Every row gives one point. Before rounding, the points of a table are all equally far from one centre. They may lie mostly on one side of it. Where is the centre, to within rounding?

Points:
0.16  0.16
0.56  -0.11
0.56  -0.03
0.22  0.18
0.02  -0.17
0.54  0.03
Centre: 0.29  -0.08

Points (11 x 8):
-0.04  0.53  -0.15  0.51  0.09  0.02  0.22  0.03
0.00  0.46  0.08  0.35  0.36  -0.13  0.43  0.16
0.22  0.46  -0.55  0.21  0.03  0.00  0.25  0.08
-0.14  0.50  -0.35  0.11  0.17  0.07  0.14  -0.12
-0.07  0.41  -0.48  0.50  0.24  -0.05  0.05  0.00
0.35  0.30  -0.39  0.54  0.19  -0.04  0.48  0.04
-0.07  0.44  -0.52  0.31  0.25  -0.24  0.49  -0.03
0.14  0.38  -0.05  0.50  -0.03  -0.30  0.39  0.18
-0.14  0.46  -0.49  0.40  0.05  -0.08  0.53  0.14
-0.20  0.41  -0.48  0.33  0.14  -0.05  0.19  -0.19
0.11  0.08  -0.68  0.22  -0.07  0.06  0.02  0.12
Centre: 0.00  0.04  -0.24  0.22  0.17  -0.05  0.30  0.13

Points, 19 rows:
0.28  -0.09  -0.40  -0.33  -0.46  0.27  -0.39  0.02  -0.49  0.19  -0.20  0.07  -0.09  -0.46
0.18  0.42  -0.29  -0.66  -0.31  0.04  -0.08  0.23  -0.04  -0.44  -0.21  0.06  0.04  -0.19
0.17  -0.21  -0.47  -0.74  -0.22  -0.28  -0.09  0.27  -0.23  -0.18  0.16  -0.04  0.20  0.05
-0.29  -0.21  -0.34  -0.54  -0.66  0.07  0.00  0.07  -0.20  0.22  0.08  0.07  -0.09  -0.47
0.14  -0.28  -0.41  -0.79  -0.51  -0.07  -0.12  0.19  -0.20  -0.16  -0.12  0.28  0.27  -0.24
0.20  -0.12  -0.24  -0.45  -0.62  -0.15  0.16  0.03  -0.42  0.14  0.29  -0.04  0.21  -0.52
-0.29  -0.15  -0.44  -0.27  -0.27  -0.37  -0.04  0.06  -0.39  0.09  0.32  0.23  0.19  -0.51
0.15  -0.23  -0.21  -0.55  -0.20  0.01  0.11  0.35  -0.50  -0.38  0.08  -0.07  0.32  -0.23
-0.18  -0.16  -0.50  -0.29  -0.48  -0.32  -0.16  0.39  -0.19  -0.04  0.27  -0.06  0.42  -0.40
-0.20  -0.33  -0.18  -0.38  -0.60  0.03  -0.37  0.01  -0.45  -0.04  -0.10  0.27  0.29  -0.16
0.15  -0.22  -0.30  -0.65  -0.47  0.31  -0.21  0.24  -0.49  -0.05  -0.17  0.00  0.11  -0.21
0.20  -0.29  -0.34  -0.71  -0.16  0.37  0.11  0.05  -0.16  0.02  0.35  0.06  0.11  -0.51
-0.13  -0.33  -0.33  -0.42  -0.67  -0.15  -0.11  0.36  -0.32  -0.05  -0.24  -0.06  0.21  -0.31
0.37  -0.19  -0.30  -0.15  -0.37  0.12  -0.01  0.21  -0.37  -0.20  0.41  0.20  0.14  -0.14
0.17  -0.16  -0.38  -0.20  -0.19  -0.09  0.11  0.41  -0.41  -0.03  0.32  0.16  0.53  -0.39
-0.19  -0.10  -0.63  -0.31  -0.06  -0.06  0.14  0.02  -0.47  -0.09  0.08  0.28  0.09  -0.49
0.22  -0.17  -0.50  0.01  -0.02  -0.05  -0.21  0.38  -0.39  -0.24  0.05  0.01  0.35  -0.59
0.25  -0.03  -0.25  -0.42  -0.54  0.09  -0.24  0.24  -0.43  -0.20  -0.13  -0.37  0.11  -0.05
0.26  -0.28  -0.35  -0.58  -0.29  0.02  0.12  0.28  -0.27  -0.22  0.40  0.09  0.03  -0.29
Centre: 0.05  -0.02  -0.11  -0.28  -0.11  -0.02  -0.14  0.05  0.00  0.07  -0.05  0.01  0.16  -0.29

Points, 31 rows:
-0.24  -0.17  0.33  -0.10  -0.04  0.28  -0.29  0.04  -0.20  0.28  0.35  0.24  0.14  0.19  0.01  -0.13  0.15  0.20  0.33  -0.30  0.26  0.27  -0.18  0.58
-0.34  0.17  0.37  0.12  0.09  0.27  -0.29  -0.39  -0.30  0.06  -0.13  0.70  -0.13  0.21  0.13  0.02  0.15  -0.28  -0.14  -0.16  -0.01  0.27  -0.56  0.48
0.08  0.10  0.12  -0.03  0.13  0.30  -0.26  -0.27  0.56  0.08  -0.38  0.66  0.37  -0.27  -0.10  0.20  0.03  -0.29  0.27  -0.18  -0.01  0.08  -0.28  0.22
0.13  0.22  0.04  0.05  -0.36  0.18  -0.76  -0.15  0.34  -0.07  -0.16  0.31  0.29  0.45  0.39  -0.10  -0.28  -0.01  0.43  -0.54  0.16  0.47  -0.20  0.21
-0.26  0.22  0.22  -0.17  -0.66  0.22  -0.35  -0.33  0.07  0.24  -0.37  -0.18  -0.02  0.32  -0.23  -0.16  0.02  -0.28  0.38  -0.11  0.00  0.09  -0.18  0.29
-0.37  -0.06  0.24  0.02  -0.16  -0.12  -0.31  -0.13  -0.06  0.08  0.10  0.43  0.13  0.28  -0.13  -0.03  0.04  0.05  0.18  -0.30  0.15  0.61  -0.77  0.38
-0.34  0.44  0.51  0.16  0.09  0.33  -0.35  -0.35  -0.08  -0.08  0.24  0.05  -0.15  0.55  0.03  -0.08  0.01  0.10  0.35  0.05  -0.13  0.27  -0.54  0.38
0.03  0.10  0.12  -0.26  -0.26  -0.31  -0.43  -0.07  -0.24  -0.08  0.80  0.87  0.26  -0.06  0.24  -0.09  -0.23  0.04  0.24  0.08  -0.01  0.23  -0.26  0.15
-0.46  0.28  0.55  -0.32  -0.01  0.27  -0.71  -0.11  -0.20  0.10  0.11  0.69  0.11  0.26  0.08  -0.27  0.24  -0.17  0.14  -0.16  0.12  0.02  -0.25  0.05
-0.16  0.02  0.41  -0.04  -0.17  -0.08  -0.61  -0.16  0.22  0.13  -0.03  0.48  0.23  0.13  -0.09  -0.29  0.14  -0.42  -0.10  -0.30  0.21  0.33  -0.38  0.38
-0.41  0.20  0.24  -0.02  0.16  -0.18  -0.46  -0.46  -0.10  0.02  -0.15  0.64  0.61  -0.09  -0.07  0.14  -0.27  -0.39  0.38  -0.30  0.01  0.00  -0.52  0.36
-0.36  0.10  0.61  -0.02  -0.37  -0.16  -0.36  -0.25  0.08  0.47  0.11  0.78  0.39  0.44  -0.18  0.10  0.22  -0.04  0.25  0.27  0.03  -0.21  -0.04  0.42
0.11  0.38  -0.13  -0.20  -0.63  0.06  -0.58  -0.20  0.00  0.26  -0.29  0.56  0.28  0.11  0.09  -0.02  -0.08  -0.07  0.52  -0.11  0.34  0.18  -0.58  -0.02
0.22  0.32  0.26  -0.56  -0.61  0.28  -0.52  -0.03  0.16  -0.05  -0.16  0.25  0.25  0.26  -0.06  -0.06  0.01  -0.30  0.03  -0.39  0.08  0.03  -0.23  0.34
-0.32  0.35  0.56  0.01  -0.23  0.46  -0.37  -0.28  -0.14  -0.14  -0.07  0.89  -0.06  0.21  -0.43  0.05  -0.12  -0.45  0.40  -0.38  -0.23  0.12  -0.28  0.26
0.01  0.21  0.44  0.40  -0.41  0.33  -0.20  -0.63  -0.01  0.26  -0.15  0.60  -0.24  0.16  -0.04  0.19  0.11  -0.50  0.12  -0.46  0.21  0.10  0.01  0.29
-0.38  0.18  0.11  -0.34  -0.52  0.31  -0.44  0.06  0.07  0.14  -0.33  0.48  0.04  0.05  -0.23  0.18  0.37  -0.09  0.39  0.17  -0.41  0.26  -0.17  0.02
0.09  0.19  0.17  0.33  -0.16  0.11  -0.26  -0.17  -0.09  -0.31  -0.20  0.58  -0.37  0.43  0.00  0.27  -0.12  0.10  -0.22  -0.52  0.10  0.09  -0.34  0.39
-0.07  0.28  0.25  0.08  -0.19  0.38  -0.24  -0.36  -0.34  0.24  -0.16  0.56  0.04  0.20  -0.14  -0.09  -0.08  -0.34  0.41  -0.14  -0.02  0.37  -0.47  0.81
-0.02  0.20  0.00  0.25  -0.53  0.02  -0.77  -0.07  -0.25  0.00  -0.16  0.53  -0.01  0.26  0.02  -0.20  -0.03  -0.17  0.11  -0.01  0.36  0.38  -0.14  0.35
0.14  -0.08  0.10  -0.17  -0.11  0.00  -0.50  -0.36  -0.01  0.42  0.21  0.39  0.02  0.44  -0.31  -0.15  0.30  0.24  0.49  -0.19  0.19  0.24  -0.33  0.27
0.02  -0.26  0.24  -0.17  -0.15  0.36  -0.72  -0.15  -0.18  0.29  -0.24  0.32  0.19  0.16  0.00  -0.14  -0.28  -0.07  0.15  -0.18  0.22  0.30  0.14  0.57
-0.18  0.33  0.48  -0.16  0.30  0.28  -0.27  -0.09  -0.07  -0.41  -0.22  0.17  0.14  0.44  0.09  -0.24  -0.04  -0.06  0.14  -0.13  -0.46  0.17  -0.36  0.40
-0.08  0.17  0.16  0.24  0.16  0.08  -0.57  -0.35  -0.39  -0.04  -0.06  -0.04  -0.15  0.36  0.21  -0.34  -0.17  -0.36  0.15  -0.02  -0.05  0.34  -0.54  0.10
-0.31  0.33  0.31  -0.17  -0.09  -0.01  -0.57  0.12  -0.36  -0.10  0.24  0.53  0.17  0.18  0.05  -0.19  -0.30  -0.08  0.28  -0.28  0.19  0.58  -0.27  0.58
-0.20  0.00  0.20  0.16  -0.46  0.17  -0.43  -0.29  -0.25  -0.08  -0.09  0.39  0.53  0.06  0.00  -0.04  0.28  -0.30  0.10  -0.19  -0.10  0.17  -0.21  0.65
-0.53  -0.13  0.36  0.33  -0.14  0.23  -0.17  -0.44  -0.15  0.03  0.05  0.22  0.25  0.29  -0.06  -0.10  -0.02  -0.11  0.31  -0.21  -0.07  0.57  -0.31  0.53
-0.12  -0.07  0.32  0.18  -0.30  0.32  -0.28  -0.50  -0.18  -0.10  0.29  0.41  -0.07  0.52  0.18  -0.18  0.29  -0.39  0.14  -0.08  0.04  0.28  -0.49  0.17
-0.23  0.41  0.35  -0.05  -0.08  -0.18  -0.82  -0.33  -0.05  0.60  -0.19  0.48  0.02  0.46  -0.15  -0.06  -0.34  -0.37  0.38  -0.61  -0.09  0.19  -0.50  0.32
0.20  0.28  0.35  -0.18  -0.18  0.31  -0.40  -0.23  0.04  -0.35  0.03  0.29  0.31  0.16  0.09  0.18  0.17  -0.06  0.29  -0.15  -0.21  0.37  -0.38  0.77
-0.24  0.02  0.10  -0.09  -0.55  -0.02  -0.61  -0.52  0.05  -0.17  -0.42  0.12  -0.20  0.43  -0.09  -0.06  0.01  -0.31  0.18  -0.04  -0.29  0.05  -0.29  0.31
Centre: 0.01  0.23  0.29  0.01  -0.18  -0.03  -0.23  -0.16  -0.05  0.22  0.05  0.41  0.09  0.22  0.12  0.18  -0.26  -0.08  0.25  -0.13  -0.25  0.11  -0.09  0.03
